Rows are points. The points of each table are mixes of a few directions, plus a little noise. How many directions does each table use, and how many do they share? Where both have some left over, give the other angles between the two spaces (their principal angles), to ten degrees, smallest first.

First (6 x 3):
[[-30 -32 -14]
 [-18 -19  -9]
 [-59 -63 -29]
 [ 31  33  15]
 [ 35  37  17]
 [ 41  44  21]]
Second (4 x 3):
[[ 28 -36  39]
 [ -9   6  16]
 [ 33 -28 -20]
 [-52  58 -34]]
Directions: first 1, second 2, shared 0; angles 80

First (10 x 8):
[[-22 -27 -65   8  21  -3 -71  -6]
 [-15 -19 -45   5  15  -2 -49  -4]
 [-29 -37 -87  10  29  -4 -96  -8]
 [-16 -20 -47   5  16  -3 -52  -4]
 [  1   2   4  -1  -1   0   4   0]
 [ 16  20  48  -5 -16   2  52   4]
 [  6   8  18  -2  -6   1  20   2]
 [ 22  28  65  -7 -21   3  71   6]
 [  4   5  11  -1  -3   1  12   1]
 [ 33  42  98 -11 -32   5 108   9]]
Second (8 x 8):
[[ -59  -87 -121    2   21   34  -77  100]
 [  17   26   35   -1   -6  -10   22  -29]
 [  25   38   53   -1   -9  -14   33  -44]
 [  15   22   30    0   -5   -8   19  -25]
 [ -15  -22  -30    1    6    8  -20   25]
 [  -2   -2   -3    0    1    1   -2    3]
 [  24   36   50   -1   -9  -14   32  -41]
 [  -6  -10  -13    0    2    4   -8   10]]
Directions: first 1, second 1, shared 0; angles 40

First (9 x 11):
[[ -13   21  -41    5  -23    2    5  -19   19   -1  -18]
 [ -33  -18  -17   -5  -50  -29   29  -66   12    5   12]
 [  23  -71   61  -23   28  -10   -1   -3  -63  -18   61]
 [ -33   11  -11    8  -39  -23   20  -37   36   20  -15]
 [   0    9   -7    3    1    3   -2    6    6    1   -9]
 [  26   62 -101    5    8   53  -23   28    3  -30  -43]
 [ -17   29   32   18    2  -11    1   26   43   35  -28]
 [  53  -78   77  -27   66   13  -24   41  -94  -32   70]
 [  -8   35    6   15    3    0   -5   26   34   22  -30]]
Second (8 x 11):
[[ 16  -3   5  43 -43 -29 -52  14 -13   3   3]
 [  1 -47  -2  -4  20  25  63  38  28 -46 -53]
 [ 15  -6   8 -10  -6 -10 -67  -2  40  18  24]
 [-25 -63  77 -10   2  27  57   3  62  -5 -43]
 [ 25 -37   7  64 -29  -8 -16  33  60 -12  43]
 [ -9  57 -26 -51  19  -3 -35 -38 -56  25   1]
 [ -9  54 -31 -12   8  34  10 -34 -61   6  12]
 [-17  46 -38 -20  30 -36  38 -13 -58  11  11]]
Directions: first 3, second 6, shared 1; angles 70, 90

First (8 x 18):
[[ 24   4  39 -65  39 -35  45  70  98  98  61 -83 -59  16  19  10  -9  59]
 [-33   5  16  31  20  -7  -8 -10 -33 -20  18  42  13  47 -11 -39  12 -14]
 [ 29  -2   0 -42  -2  -6  20  27  52  44   5 -54 -27 -28  13  30 -11  27]
 [ 30  -4 -16 -25 -21   8   4   5  25  13 -22 -34  -9 -47  10  36 -11  10]
 [-28  -1 -26  62 -26  27 -39 -60 -88 -86 -43  78  50   2 -19 -20  10 -51]
 [-18   0 -12  34 -11  11 -20 -30 -47 -44 -19  43  27   4 -10 -15   5 -26]
 [ 15  -5 -30   6 -36  23 -16 -28 -23 -34 -46   7  20 -47   0  26  -6 -19]
 [-19   6  31  -1  36 -23  13  23  15  28  46   1 -16  52  -1 -32   6  15]]
Second (11 x 18):
[[-19   4  26  13 -27   2 -21  43   8  25  -6  12 -58 -40 -20   1  26 -24]
 [-27  15  -4   2 -33  73 -18  31 -12  43 -51  56   3 -71 -57  25  17  23]
 [-44  41  46 -31 -19 -35  -7  30  73  28   4  14  19 -28   2 -48  24  21]
 [-41  34  32 -18 -28   5 -14  36  45  37 -18  32   8 -49 -22 -22  26  21]
 [ 61 -51 -58  29  39  17  19 -55 -80 -51  12 -36  -3  62  20  46 -40 -22]
 [-16  13  17  -6 -11  -7  -6  17  21  13  -2   8  -6 -17  -5 -12  12   2]
 [ 40 -31   0  14  33 -75  13 -28  -8 -50  57 -66 -37  76  57 -12 -18 -45]
 [-30  28  42 -21 -12 -46  -5  24  62  15  16  -1   2 -11  12 -44  20   5]
 [ 15   2 -31 -21  30   7  26 -50  -5 -23   0  -5  83  39  17  -1 -30  40]
 [ 66 -61 -58  43  34  21  12 -46 -95 -50  12 -39 -36  57  14  57 -36 -42]
 [ -6   7 -13  -5  -6  37   0  -2 -10  12 -23  24  26 -19 -21  13  -2  21]]
Directions: first 2, second 3, shared 0; angles 50, 80

First (9 x 24):
[[-50  26  16  84 -11 -35  71   6 116  -7   9  73  21  53 -37  15  30  70
  -28  64  51  -9  -7  15]
 [-30 -20  44  77 -10 -17  26  30  21  -4  -4  41  21   6 -23  18 -14  30
  -43   2  -9  21  64 -36]
 [  6  14 -20 -97   8  65 -17  -9 -66 -41   0 -34 -20 -18  33 -24 -12 -37
   17 -23 -19  -9 -66  11]
 [-45   3  -3 -30  46 -36 -18 -12  31   8 -24  57   6  48  -4  30  22  59
   31  24  35 -17 -70  10]
 [ 37 -18 -26  12   1  -3 -11 -30 -82  60  25  -9  -9 -40 -14  28   8 -44
   51  31 -42  43  60 -65]
 [ 73 -26 -10   3  -1 -63 -71   5  37  55 -26 -83  -4 -12  19 -21  -2 -28
    7 -70  19 -31  35  61]
 [-13  22  -7 -55  -6  75  21  -4 -56 -53  16  -4 -11 -15  16 -18 -14 -23
   -4   7 -23   8 -42 -11]
 [  2  -5  19  -4  -8  11  -7  24  14 -28 -12 -24   1  -2  13 -24 -19  -4
  -34 -44   2 -14  -1  26]
 [ 25   0  -9  13 -17  10   8  -6 -14   9  14 -21  -5 -19  -1  -7  -1 -26
    1   4 -12   9  28  -7]]
Second (8 x 24):
[[-13 -23  -1 -24 -24  25 -32   1 -66 -15  32 -29   5 -36   2 -24   3 -13
   27  -4 -13  31   7 -31]
 [  7  21 -11  -1   4  -9  31 -21  -7  13  -4  42  -9  11 -24  29  -4 -15
   17  37 -15  16   4 -30]
 [-18   9  -6  30  51  36  31  -3  32  11  -5   7   1  19  35  20  30  45
  -30  19  16 -48 -31  35]
 [ -9 -53   3  84 -48 -50 -49   8  23  44  59 -51  34 -32 -19 -34  50  35
   32  15  41  31  71  -6]
 [-27 -30   4  19  91 -45 -40  -6  21  65 -42  35   9  35  25  60  32  76
   14   2  20 -39 -23  11]
 [ 43  32  -6 -42 -70  15  21   3  -8 -51  10 -29 -17 -20 -22 -46 -44 -80
   -8 -23 -20  24  10   4]
 [ 60  32 -26 -78 -48   2  -3 -19 -38 -23   1 -29 -27 -21 -19 -29 -40 -95
   30 -18 -28  27  -5  -5]
 [-43  12  43  12  44  26  41  36  43 -45 -50  54   4  44  21  24 -28  48
  -80 -27  -2 -42 -31  22]]
Directions: first 5, second 6, shared 4; angles 50

First (11 x 32):
[[  -3   18   32    7  -13   11   54   20   60  -39  -29   40  -43  -48
   -88   29   82    1  -34  -13   17    4   16   16    4   26  -19   -2
    -2  -16   -4  -42]
 [  18   26   -6  -16  -11   -2   41   16   35    0  -24   10   10  -34
   -46    5   48   27    0    0   16  -30   -3   25   10    7    0  -13
    22   -1  -13  -27]
 [  57    1  -14    9    5  -40  -11  -35    2   38  -21   -9   -8   21
    -3   10  -28    8   35   26  -27  -63   -8   -5  -13   -7   -8   17
    41    4   10    9]
 [-116  -60  -32  -35   23   33  -24   21  -42  -32   69  -34   47   25
    98  -39  -28   15  -51  -57   -5   96   36   12   56   -4   36  -48
  -107   14    4   71]
 [  38   27  -27  -35   -6  -15   16    5    9   32  -13  -11   36  -15
   -13  -11   14   34   24   14   16  -53  -13   24    9  -11    8  -17
    45   13  -14  -16]
 [  58    2   21  -27    9  -35   11  -19   53    6  -28   38  -89  -29
   -98   32   62   -3  -20    6   10  -62   38   10   -7   13  -33   -3
    50   -4   15  -34]
 [ -97  -61    4  -29   32   35  -63   12  -60  -31   80  -16   -4   31
    90  -33  -40  -34  -51  -44   10  108   39  -20   21  -10   18  -27
   -85   10   12   50]
 [  -8   -1   40  118  -22   11   18  -20   11  -34  -31   18  -24   26
     0   36  -35  -37   14   14  -55   34  -31  -40  -40   25  -19   64
   -36  -34   11    4]
 [   3   25    4   35  -17   15    5    7  -19    4  -10   -9   38    7
    24   -4  -27   -8   31   18   -3    9  -40  -13  -19   -5    7   22
     5   -6  -11   -8]
 [  51   33  -11  -49    3   -6  -42    4  -39   50   12  -14   27   -3
    17  -27  -21   -8   40   32   45  -37  -23   -4  -23  -34    7   -6
    74   21  -16  -30]
 [   0   -9  -10   23   -1   -8   -2  -13   -6    7   -5  -12   12   21
    22    4  -27    4   12    5  -26   -5   -7   -6   -1    0    2   11
   -10   -3    5   21]]
Second (11 x 32):
[[  11   -8   -5  -23   17  -18    0  -20   35   12  -15   -4  -27   16
   -19   17    5   26  -20   -3  -18  -39   49   17   19   11   -7    6
     4    0   31   11]
 [  13  -28  -28  -34   27  -49  -38  -45    5   32   12  -28  -14   41
    43   -1  -39   25    0    6  -24  -54   50    5   15  -12   -6    8
     8   39   26   44]
 [ -21   -1   10  -34   30    3  -12  -24   63   -4  -27  -11  -34   42
    -7   33   -7   38  -49   -9  -23  -30  106   25   32   26   -9   41
   -21    1   68   13]
 [   6   27  -12   39  -19   -6   14   -9    5    8  -20  -19   44   15
    35    4  -34   17   35   23  -22  -22  -28   -5  -10   -4    3   38
     1   14   -6    9]
 [  47  -22   14  -17   31   -5  -46  -33   -6   29  -15    9  -59   32
   -31   19  -24  -20   -6    7  -19  -26   41   -7   -9    6   -8   11
    35  -38   48   -1]
 [ -21  -16   24  -25   10   32   -2   26   -9  -27   22   29  -41  -31
   -42   -5   45  -30  -42  -26   30   55   12    2    7    7    2  -39
   -15  -25   -4  -24]
 [ -61    8   11   77  -53   30   47   51  -44  -58   41   17   49  -49
    36  -30   24  -41   18  -12   26  102 -109  -33  -26  -11    4  -21
   -55   15  -82   -8]
 [ -12   49  -14  -19  -44   53   33   91  -71  -11   39   10   96  -87
     4  -63   57  -22   38   -2   95   67 -121   -1  -17  -37   34  -74
    25    5 -102  -60]
 [  23  -34   -9  -34   13  -23   -8   -4  -14   10   20   17  -39  -26
   -37   -9   35  -13  -10  -17   11   -7   -1    3    7   -7   -6  -52
    18   -3  -11    1]
 [ -18   44   15   67  -19   24   -8  -10   -3   -2  -27  -27   54   51
    70    9  -81   -1   34   34  -31    7  -13  -24  -26    4    4   86
   -15    2   21    7]
 [  36  -12  -11    4    6  -37   24  -27   39   13  -30    6  -29   -1
   -46   24   20   25    1    1  -29  -55   16   17   11   15  -12   -2
    17   -8   13    7]]
Directions: first 5, second 6, shared 4; angles 40
